Every row gives one point. The last column is the point's height on a tilted bowl or saddle (a function of degree 2), plus a little noise. Count its main directions that bend up, bend down and stay straight.

Points (10 x 3):
[[ 4.1 -2.4 -3.5]
 [-3.6  1.7 -3.0]
 [ 0.0  3.1  0.0]
 [ 3.2  5.2  3.8]
 [ 4.9 -0.4 -2.7]
 [-2.8 -2.9 -0.3]
 [ 0.6 -2.5 -1.2]
 [ 5.9 -7.7 -8.1]
 [-6.2  0.2 -4.6]
 [ 4.2 -4.5 -4.5]]
Directions: 1 up, 1 down, 0 straight

Points (17 x 4):
[[ 1.8 -5.6 -3.0  5.2]
 [-5.2 -3.3 -0.4  0.0]
 [ 5.6  2.0 -1.0 -0.4]
 [-2.8 -1.5 -6.5  1.6]
 [ 4.2  4.3 -8.5  2.9]
 [ 2.2 -3.5  4.0  6.2]
 [-4.3  6.7 -3.0  2.9]
 [ 2.3  0.8 10.3 12.0]
 [-3.7  3.3  3.0  2.9]
 [-0.9 -3.4 -2.6  1.9]
 [ 4.6  0.2  1.7  1.7]
 [-1.6 -4.9 -4.9  2.9]
 [ 2.1 -0.2 -3.3  1.1]
 [-7.2 -2.8  0.0 -1.0]
 [-3.0  2.8 -2.3  0.5]
 [-0.5  5.6 -3.6  1.2]
 [ 1.3  1.9 -0.9  0.3]]
Directions: 2 up, 1 down, 0 straight

Points (27 x 5):
[[ -0.7   1.0   8.9   5.5  -5.4]
 [ -6.4  -2.1  -1.7  -0.9   1.3]
 [ -2.5   3.2  -0.8   5.7  -6.0]
 [  3.3  -3.7   3.3  -0.5  -0.1]
 [ -5.1  -0.6   1.6   2.6  -2.6]
 [ -1.8   2.2   4.4   0.5  -2.2]
 [ -5.9  -1.3   0.0   0.9  -0.7]
 [ -5.2  -4.0  -1.9   1.2   1.1]
 [  7.3   5.8  -1.2  -0.4   2.2]
 [ -0.9   2.8  -2.5   0.6  -2.3]
 [  0.5 -13.5   2.1  -4.2   1.5]
 [ -5.7  -0.8   2.3   4.6  -4.4]
 [ -4.0  -3.5   1.7  -3.0   1.3]
 [ -0.3   1.3  -6.4  -0.1  -3.0]
 [  0.0  -3.7  -1.3   3.0  -1.9]
 [ -0.1   6.3  -4.9   4.0  -6.8]
 [ -4.5   0.6  -5.5   0.8  -2.1]
 [ -8.4  -0.2   0.0   5.9  -5.6]
 [  4.7  -1.3   2.1   0.8   0.2]
 [  0.0   6.6  -2.6   1.7  -4.1]
 [ -2.8   4.1   5.2   6.8  -7.2]
 [ -4.4  12.4  -0.8   3.0 -10.9]
 [  0.9  -0.7   1.7  -2.3   0.4]
 [ -0.5  -5.8  -4.9   3.0  -1.9]
 [ -0.4   3.2   4.7   2.6  -2.4]
 [  1.5   0.5   4.9  -2.8   0.2]
 [ -3.3   0.8  -0.2  -0.4  -1.2]]
Directions: 1 up, 3 down, 0 straight

Points (43 x 7):
[[  2.3  -3.2  -1.1   2.1  -5.2  -3.9  -2.3]
 [ -3.3   5.1  -0.8   0.6  -0.6   2.4   1.5]
 [ -2.0   0.6  -3.8   0.2  -0.9   1.2   1.1]
 [  5.7   1.8   2.6  -3.6   5.7   0.1  -3.3]
 [ -0.6  -5.8   0.6  -0.3  -7.6  -5.9  -7.6]
 [  1.1   0.5  -7.8  -4.0  -1.5  -9.0 -12.5]
 [ -7.2  -0.8   1.7   0.3   0.9  -0.2  -2.6]
 [ -6.0   1.1   1.5  -2.2  -1.2   3.4  -0.9]
 [  2.9   2.5  -3.3   4.5  -0.2  -1.3   2.8]
 [ -2.4  -2.6   7.6   4.5  -5.3  -0.9  -0.6]
 [ -1.4   0.3  -0.8   4.0  -1.8   2.2   4.1]
 [ -2.1  -8.3  -6.6   2.3  -1.1   5.8  -1.9]
 [  5.6   1.0  -0.1  -4.0   1.2  -5.9  -6.1]
 [  7.7  -5.5   2.8  -5.5   2.9   2.3  -5.3]
 [  0.7  -1.1  -6.6   2.0   4.8   3.0   0.7]
 [  3.0  -3.2   2.7  -4.4  -1.7   0.4  -2.5]
 [ -2.3   3.2  -1.3   4.4   0.3  -0.3   3.3]
 [ -4.0  -5.9  -0.3   5.3  -4.4  -5.6  -3.9]
 [  6.2   3.1   0.0  -3.8   4.9   4.5  -2.9]
 [  9.0  -3.5   6.6   1.8   3.1   2.6  -2.9]
 [ -2.8  -3.4   4.2  -0.2  -2.3   1.7  -0.6]
 [  5.4   1.0  -1.5  -4.9   6.9  -1.6  -5.3]
 [ -5.4  -6.0   5.3   0.2   5.2   6.9  -5.5]
 [ -0.9   2.3  -4.9  -0.7  -3.4  -0.6  -0.6]
 [  0.9   6.1   4.8  -3.1   0.0  -0.1  -3.0]
 [  0.1   1.0   3.4  -7.3  -1.4  -1.1  -4.7]
 [ -1.7  -0.7  -2.5  -4.9   6.4  -2.2  -6.0]
 [ -3.0  -0.7   5.4   3.3   1.1   2.7   1.0]
 [  2.6  -1.4   3.1  -6.3  -3.5   0.3  -3.3]
 [ -1.1   0.8  -4.3   0.9   8.4  -4.7  -3.6]
 [  2.9   5.0   7.7   2.5  -4.3   3.8   0.5]
 [  7.3  -7.7  -1.8   5.4   0.2  -2.0  -3.5]
 [ -0.3  -4.2  -2.2   0.5   4.7  -3.2  -2.9]
 [ -5.7   2.4  -0.8  -8.6  -2.7   2.0  -6.0]
 [ -0.1   3.0   2.7   4.3  -3.3  -1.0   2.5]
 [  8.4  -0.9   8.3  -0.1   0.6   6.8  -3.1]
 [ -5.2   3.0   2.9   0.3   6.4   5.1  -2.5]
 [  2.9   3.0   1.2  -1.0  -2.2   4.8   1.8]
 [  2.6  -1.6   1.6   3.6  -1.0  -3.1   0.8]
 [ -6.6  -1.8  -5.5   4.5   2.9   3.4   1.0]
 [ -0.1   3.8   2.9  -5.9   1.3  -1.8  -4.8]
 [  1.8   0.5  -7.5  -4.3   3.8   5.6  -2.4]
 [  0.7  -6.9  -0.5   2.1  -5.3   6.8   1.0]]
Directions: 0 up, 4 down, 2 straight

Points (42 x 7):
[[  3.1  -0.9  -2.6   1.6   4.4  -0.7  -2.2]
 [  1.4   2.6  -1.6  -4.9  -5.0  -0.8  -2.3]
 [  4.3   2.4  -0.6  -0.8   2.4  -4.5  -0.2]
 [ -1.5  -1.3   0.1  -4.0  -0.3  -2.5  -1.7]
 [  3.7  -2.5   6.1   1.4   4.5   3.3  -1.9]
 [  3.9   1.3   2.3  -4.7  -5.5   6.9  -0.2]
 [  0.0   0.7   0.1   1.0  -7.1  -6.4  -1.6]
 [ -1.9   2.4   3.3  -5.1  -2.5  -5.0  -2.7]
 [ -4.3   4.7  -4.3   0.5  -4.5  -1.3  -5.1]
 [  2.3   1.5  -6.2  -0.6   7.3   5.6  -8.6]
 [ -2.7  -0.4   2.8  -1.4  -3.6   6.1   1.7]
 [ -0.1  -1.2   5.7   1.2 -10.4   2.1   0.6]
 [ -0.5  -3.2  -6.7  -1.1  -7.1  -2.0  -3.8]
 [ -0.9  -0.8   5.8   3.9  -5.2   0.7   0.2]
 [  0.5  -6.8  -4.3   1.4   0.7  -5.3  -6.1]
 [ -2.1  -1.3   7.8  -4.4   0.9  -3.8  -2.8]
 [ -5.8   7.8  -4.5  -4.9   0.2   4.1 -10.9]
 [ -1.4  -2.8  -2.0   0.4  -3.7   6.5   1.8]
 [ -0.9  -6.7  -0.8   1.5  -4.3  -7.7  -4.9]
 [ -4.1  -7.2   6.6  -0.4  -5.2   7.6   3.7]
 [  2.0  -2.1   3.6   4.2  -3.9  -7.0   0.1]
 [  5.3  -2.3   4.8   2.5   1.4   1.5   0.0]
 [ -0.1   1.2  -2.7   4.8   0.0   1.0  -1.7]
 [  1.4   1.6  -0.9   4.7  -2.4  -4.9   0.4]
 [  4.4  -1.2  -1.1   1.8  -4.9   0.5   0.1]
 [  2.8  -0.1  -1.9  -1.6  -8.5  -0.3  -0.9]
 [  1.0   4.0   1.6  -2.1   2.4   0.1  -1.8]
 [ -1.1   6.9   6.2   1.9   0.2  -2.6  -0.8]
 [ -9.8  -1.4  -5.0   1.3   7.4  -3.3 -12.1]
 [ -0.3   3.1  -2.0   2.8   3.3   7.1  -4.8]
 [ -3.2  -0.9  -5.0   2.1   4.9   4.5  -5.7]
 [  7.8   2.0  -2.1   3.9   0.1   2.2  -0.7]
 [  1.7  -3.2  -3.5  -0.6   2.8  -3.2  -3.7]
 [ -3.7   1.1   4.2   3.7  -7.5  -3.4  -1.0]
 [ -5.4   1.7   2.1   1.6  -0.1  -1.5  -2.0]
 [ -2.9   0.2  -2.5  -3.4  -3.1   0.1  -1.4]
 [  0.7  -6.5  -5.2  -1.0   0.7   3.4  -2.4]
 [ -0.6   6.2   1.1   2.6  -0.5  -6.4   0.0]
 [ -1.2  -2.3  -2.6  -2.3  -6.1   0.7   0.4]
 [  5.5   5.2   2.9  -3.5  -2.7  -0.6  -1.1]
 [ -4.0  -1.7  -0.2   9.2   2.8   5.4  -5.1]
 [  5.7  -5.9   9.9  -2.6  -1.2  -7.2  -4.7]]
Directions: 1 up, 5 down, 0 straight
